Each row of a before or after table is a point. One or more steps were done to the points. Then noise was added and the rows were shuffled. The steps act on how far a point lies along the listed directions, d1 being the first. Name the steps. A step turns or swaps two directions, mirrors them in a line or flattens them onto one, adds a multiple of one to another, or multiplies one. Angles are multiples of 10 degrees, from the lower direction toward the higher: turns from -170 to 170, lines from 10 to 170 but not 90. Use the fewest steps. Two steps may share a direction if one is a turn and the other turns, adds or multiplies; they go together, in the order done. Otherwise the lowest direction goes first.
In the rows, 128 means zero.

Directions:
(1): [137  83 124]
(2): [119 122 173]
(3): [ 83 120 118]
Before (14 x 3):
[[149 113 112]
 [116 185 158]
 [111 146 144]
 [190 112  75]
 [178 120  95]
 [179 131 102]
 [128 142 140]
 [131 174 107]
 [105 185 135]
 [138 113 142]
 [143 148 118]
 [ 93 160 156]
 [151 107 128]
 [121 173 182]]
After, 14 rows:
[[101 117  55]
 [106 144 105]
 [118 138 108]
 [138 127 112]
 [120 123  70]
 [124 119 115]
 [175 149 140]
 [140 155 140]
 [138 138 162]
 [111 122  71]
 [131 132 148]
 [144 121 125]
 [136 135 126]
 [120 147 140]]
Steps: multiply d1 by 0.4; turn d2 and d3 by -70 degrees

Directions:
(1): [102 164 123 165  99 132]
(2): [154 146  96 155 167 128]
(3): [ 88 107 135 146 157  96]
(4): [108 171 125  88 147 119]
Before, 12 rows:
[[178 146 119  94 131 156]
 [116 138 131 125 119 132]
 [159 188 103 119  92 173]
 [137  96 149 168  92 151]
 [ 95 166 133 126 110 109]
 [118 136 131 158 105 127]
 [145 144 127  98 141 122]
 [161 126 137 122 131 123]
 [125 136 120 103 162 122]
 [128 131 116 141 134 141]
 [ 76 147 161  82  55 129]
 [109 162 113 148 135 131]]
After, 12 rows:
[[118 111 136 125 118 137]
 [149  85 141 124 126 124]
 [124 131 123 106 141 127]
 [166 142  90  70 215 106]
 [ 95 184 122 102 133 128]
 [178  39 143 197 113 152]
 [105 165 124 129 124 128]
 [127 150 129  58 160 103]
 [110 132 136  76 131 126]
 [108 182 126 112 138 111]
 [134 138 138 154 118 119]
 [105 128 147  78 130 130]]
Steps: turn d1 and d2 by -150 degrees; multiply d3 by 0; multiply d4 by 2

Directions:
(1): [105 129 146  75 123 102 118 100 129  90 161]
(2): [ 93 158 146 121 134 154 137 149 174 160 159]
(3): [148 123 191 134 101 139 122 156 146  97 107]
(4): [132  86 133 126  94 136  84  97 146 167 135]
(5): [109 135 172 132 137  93 120 140  80 169 127]
Before, 14 rows:
[[124 131 115  98 137 123 134 109 117  93 149]
 [139 124 119 103 134 109 114 121 114 103 134]
 [138 131 141 148 128 130 139 144 117 133 101]
 [109 146 116 109 132 115 137 112 106  98 138]
 [143 121 142 160 124 137 140 161 128 148 100]
 [101 148 165 113 140 118 132 139 122 122 145]
 [118 127 155  98 122 123 103 112 127  95 136]
 [113 135 151 135 146  96 134 139 104 120 131]
 [133 120 154 149 112 138 124 138 110 167 115]
 [108 144 173 116 136  98 132 130 105 132 120]
 [135 133 121 120 143 111 133 121 103 142 129]
 [130 128 147 124 125 111 138 131  93 110 129]
 [152 114 134 172 117 141 122 148 106 151 111]
 [132 154 123 165 148 134 133 157  93 187 110]]
After:
[[115 136 129 118 135 129 140 129 161  85 147]
 [ 85 158 143  74 129 103 134 105 117  79 165]
 [146 134 127 173 126 162 145 159 145 152  93]
 [129 145 113 115 143 135 143 128 141 131 141]
 [103 145 150  72 136 103 112 122 133 108 170]
 [163 122 107 218 121 190 136 178 143 194  98]
 [110 142 148 103 120 137 142 130 147 101 158]
 [168 114 113 206 122 173 147 179 146 176  72]
 [ 91 144 157  57 137  94 128 102 108  83 178]
 [122 125 137  86 123 120 125 105 141  54 147]
 [ 91 130 172  48 116 103  93  87 134  71 171]
 [117 139 134  88 119 134 135 107 172  72 137]
 [157 115 103 176 109 183 136 142 152 165 100]
 [182 147  56 223 144 204 157 178 145 180  70]]
Steps: multiply d1 by 2.5; turn d2 and d5 by -160 degrees; turn d3 and d4 by 20 degrees
